Each row of a before or after table is a point. One or more steps were done to the points. Then noise was added and the rows were shuffled. The steps act on columns, c1 being the first. What was done? A step turns or swaps two columns, mirrors them in a line or flattens them onto one, adds a multiple of one to another, or multiplies or shifts one. Angles are multiples of 10 degrees, from the lower column toward the higher: turns from -170 to 170, lines from 10 to 170 but not 90. Use the fewest steps. Two steps may share a column if one is a turn and the other turns, adds or multiplies; they go together, in the order done. Otherwise the lowest column goes first.
In the rows, zero is written as 128.

Before:
[[159 158 124]
 [123  90  87]
 [166  61 144]
 [119  66 165]
 [ 90  96 202]
 [203  74 105]
 [166 167 114]
 [134  64 123]
 [233 117  41]
 [133  68 119]]
After:
[[154 185 152]
 [ 42 181  98]
 [174 148 158]
 [146 156 109]
 [ 75 101 125]
 [ 98 115 124]
 [124 200 130]
 [ 68 206 120]
 [145 185 124]
 [140 189 121]]
Steps: turn c1 and c2 by 160 degrees; multiply c3 by 0.4

Before, 8 rows:
[[142 130 145 106 100 147 112 107]
 [ 87 144 130 123 125 136 112 124]
 [108 135 171  80 132 113 122  93]
 [ 90 130 109  69 123  73 138 163]
 [151 134 151 122 161 111 107 122]
 [148 151 172 116 146 134 135 147]
 [ 59  87 118  95 114  68 149 168]
 [156 162 195 119 141  92  93 141]]
After, 8 rows:
[[158 158 194 112 129  55  93 177]
 [108 155 169 113 125  98 124 112]
 [150 151 173 116 109 141 129 169]
 [ 84 141 130 118 136 143 115 123]
 [144 139 147 121 160 170 122 116]
 [152 136 152 127 104  95  97 134]
 [ 60 111 117 140 136  11 153 166]
 [ 92 155 107 112 126  21 136 156]]
Steps: flatten c2 and c4 onto the line at 150 degrees; add 0.5 times c3 to c8; mirror c5 and c7 in the line at 100 degrees; multiply c6 by 2

Before:
[[193 140 157 151 135 135 174  84 155 140 174 176]
 [ 69  95 232 151 150 114 126 146  98 149 125 120]
 [157 113 181 195 110 121 116  60 132  99  70  87]
 [ 50 140 103  63 104  15 117  87  90 124 151 179]
 [ 24 102  63  75 193  62  80  64  92  63 159 165]
 [100 128 175 154  88 167 124  95 159  95 143 148]
 [149 122 163 120 154 132 135  82  92  96 138 100]
 [ 89  34 139 108 149 118 117 134 139 140  67 102]
 [159 159 176  71 117 144  95  99 148  86 151 116]
 [ 85  89  52 118 134  24 149 153 104  52 191 131]
 [143 115 154 154  99 171  84 138  87 183 165 125]
 [143 148 141 145 121 172 184 102 101  81  69 122]
 [107  89  65 102 156  13 110 132  78   8 121 223]
 [135 198 184 193 154 143 121 124 169 142  58 108]]
After (14 x 12):
[[178 119 172 179 153 129 115 182  96 135 193  85]
 [199 141 160 120 100 148 157 172  95 137  88 173]
 [144 117 164 147 112 113 118  91 104 141 100 111]
 [ 85  95 237 162 154 114 121  91 120 140 137 139]
 [ 99  93  39 120  86  66  62  97 105 127 149 224]
 [  8  99  52 107 147  74  70 142  50 121 118 201]
 [115 128 170 162  83 143 137 181 117 137 111 115]
 [142 146 131 141 125 179 177 120 114 133 197 120]
 [ 83  36 141 125 168 116 110 131 163 131 179 121]
 [154 188 174 183 167 127 128 158 179 143 186 140]
 [ 35 145 106  93  77  74  74 127  71 127 124 144]
 [ 81  85  40 132 130  96  88  95 116 113  70 134]
 [148 126 150 117 164 136 129 124  71 132 140 133]
 [140 155 165  67 126 131 116 152 115 135 104 118]]
Steps: turn c1 and c4 by -20 degrees; flatten c3 and c10 onto the line at 10 degrees; turn c5 and c12 by 40 degrees; flatten c6 and c7 onto the line at 50 degrees; turn c8 and c9 by -130 degrees; turn c9 and c11 by 160 degrees
